Each wall is flat, endless, passes through zero and stands at right angles to its row. A trip goes straight from one point to another. Which walls does it cross, in order?

Walls:
(1): [ 0.23 -0.01  0.70]
(2): [-0.51 -0.45  0.13]
(3): [-0.13  0.47  0.04]
(4): [-0.52 -0.89  0.01]
(5): [-0.07 -0.47 -0.16]
Trips:
[-0.45 -0.30  0.68] to [-0.30  0.44 -0.19] => 3, 5, 1, 4, 2
[-0.30 -0.32  0.04] to [-0.45  0.07 -0.12] => 3
[-0.26 -0.12 -0.10] to [ 0.37  0.20 -0.47] => 2, 4, 3, 5
[-0.02 -0.25  0.24] to [-0.19  0.24  0.24] => 5, 3, 4
[ 0.42 -0.17  0.15] to [-0.32  0.35 -0.19] => 5, 3, 1
[ 0.15 -0.39 -0.40] to [ 0.27 -0.18 -0.31] => 2
[-0.08 -0.30 -0.14] to [-0.19 -0.07 -0.06] => none

Walls:
(1): [-0.19 -0.23  0.23 -0.15 -0.26  0.09  0.35  0.32 -0.09  0.27 -0.18]
(2): [-0.56 -0.51 -0.20  0.01  0.05  0.71  0.28  0.36  0.02 -0.26 -0.67]
(3): [-0.22 -0.41 -0.23  0.22  0.24 -0.04 -0.35 -0.15 -0.44  0.12  0.32]
(4): [-0.24  0.29 -0.55 -0.20 -0.07  0.05  0.21 -0.14 -0.47  0.39  0.34]
(5): [-0.16  0.45 -0.09  0.21 -0.11 -0.02 -0.49 -0.05 -0.19  0.22 -0.17]
(6): [-0.16 -0.28 -0.01  0.32 -0.81  0.03 -0.14  0.18  1.03  0.03  0.12]
(7): [-0.08 -0.23 -0.24 -0.21  0.26 -0.03 -0.04 -0.35  0.12 -0.04  0.64]
Trips:
[ 0.08  0.54 -0.24 -0.04  0.34 -0.04  0.05 -0.63 -0.20 -0.36 -0.09] to [-0.01  0.41  0.03  0.07  0.02 -0.82 -0.34 -0.16  0.05  0.01 -0.10] => 7, 4
[ 0.36 -0.21  0.23  0.22  0.11 -0.06  0.03  0.20  0.09 -0.01  0.25] to [ 0.13  0.18  0.21  0.40  0.08  0.03  0.17  0.23 -0.24 -0.01 -0.48] => 7, 1, 3, 6, 2, 5
[ 0.51  0.13 -0.06 -0.27  0.03 -0.28  0.70 -0.09 -0.24 -0.15 -0.15] to [ 0.22  0.20 -0.48  0.36 -0.51 -0.03  0.16 -0.30  0.24  0.51 -0.17] => 6, 5, 1

Walls:
(1): [-0.01  0.07 -0.31  0.44  0.05 -0.07  0.11  0.43 -0.30 -0.38  0.62 -0.65
 -0.03  0.17 -0.03 -0.66  0.03  0.24  0.06 -0.51]
(2): [-0.24  0.14 -0.45  0.35  0.41 -0.36  0.14  0.24 -0.10 -0.12  0.02 -0.61
  0.25 -0.23 -0.20  0.65  0.16 -0.50  0.12  0.55]
(3): [ 0.00 -0.57 -0.48 -0.58 -0.60  0.49 -0.17  0.15  0.14 -0.15 -0.18 -0.36
 -0.40 -0.39 -0.08  0.20 -0.08  0.04  0.21  0.16]
(4): [-0.07  0.12  0.85  0.12 -0.27 -0.34 -0.47  0.29  0.34  0.35  0.02  0.29
  0.21  0.23 -0.05  0.39 -0.01 -0.43  0.20  0.40]
(5): [ 0.11 -0.57 -0.31 -0.36  0.00 -0.69 -0.02 -0.19 -0.42  0.20 -0.14 -0.06
  0.39  0.21 -0.34 -0.12 -0.33  0.38  0.26  0.03]
Trips:
[-0.27 -0.01 -0.30 -0.06 -0.31  0.07 -0.03  0.47 -0.22  0.15 -0.25  0.03
  0.11  0.18 -0.13 -0.52 -0.27 -0.09 -0.09 -0.04] to [-0.38 -0.19 -0.07 -0.47  0.35  0.49 -0.55 -0.19  0.02  0.19 -0.21  0.00
 -0.52 -0.20 -0.13  0.28 -0.18  0.37 -0.75  0.12] => 1, 5
[ 0.18  0.22  0.24 -0.18  0.11  0.33  0.12 -0.65  0.40 -0.14  0.19 -0.10
 -0.35  0.15 -0.26 -0.26  0.01 -0.33 -0.18  0.19] to [ 0.18  0.06 -0.43 -0.23  0.15  0.13  0.10 -0.14 -0.55  0.31  0.08  0.20
 -0.12  0.23 -0.22 -0.35 -0.17 -0.23 -0.25  0.12] => 5, 1
[ 0.17 -0.20 -0.19 -0.10 -0.14  0.16 -0.14 -0.16 -0.63 -0.25 -0.26  0.48
 -0.05  0.26 -0.27 -0.24  0.29  0.01  0.07 -0.17] to [ 0.29 -0.29  0.04 -0.11 -0.27  0.21 -0.03 -0.27  0.31 -0.55 -0.20  0.18
 -0.17  0.26 -0.49  0.04  0.26 -0.10 -0.23  0.04] => 1, 5
[ 0.16 -0.40  0.43 -0.01  0.19  0.49 -0.33 -0.23 -0.28 -0.18  0.24 -0.10
  0.27  0.41 -0.28 -0.40  0.03  0.48 -0.39  0.10] to [-0.17  0.44 -0.24  0.34 -0.38  0.28 -0.58  0.00 -0.26 -0.19  0.52 -0.09
  0.05 -0.12 -0.53 -0.25  0.21 -0.35 -0.20  0.28] => 5, 4, 2, 3
[ 0.08 -0.33  0.35 -0.14  0.33  0.76 -0.36  0.27 -0.23 -0.48 -0.13  0.19
  0.22  0.04 -0.11 -0.03 -0.30  0.04 -0.24 -0.24] to [-0.24 -0.20 -0.08  0.09  0.08  0.22 -0.18 -0.05 -0.24  0.08  0.03  0.01
 -0.14 -0.31  0.22  0.08  0.16  0.02 -0.22  0.23] => 1, 2
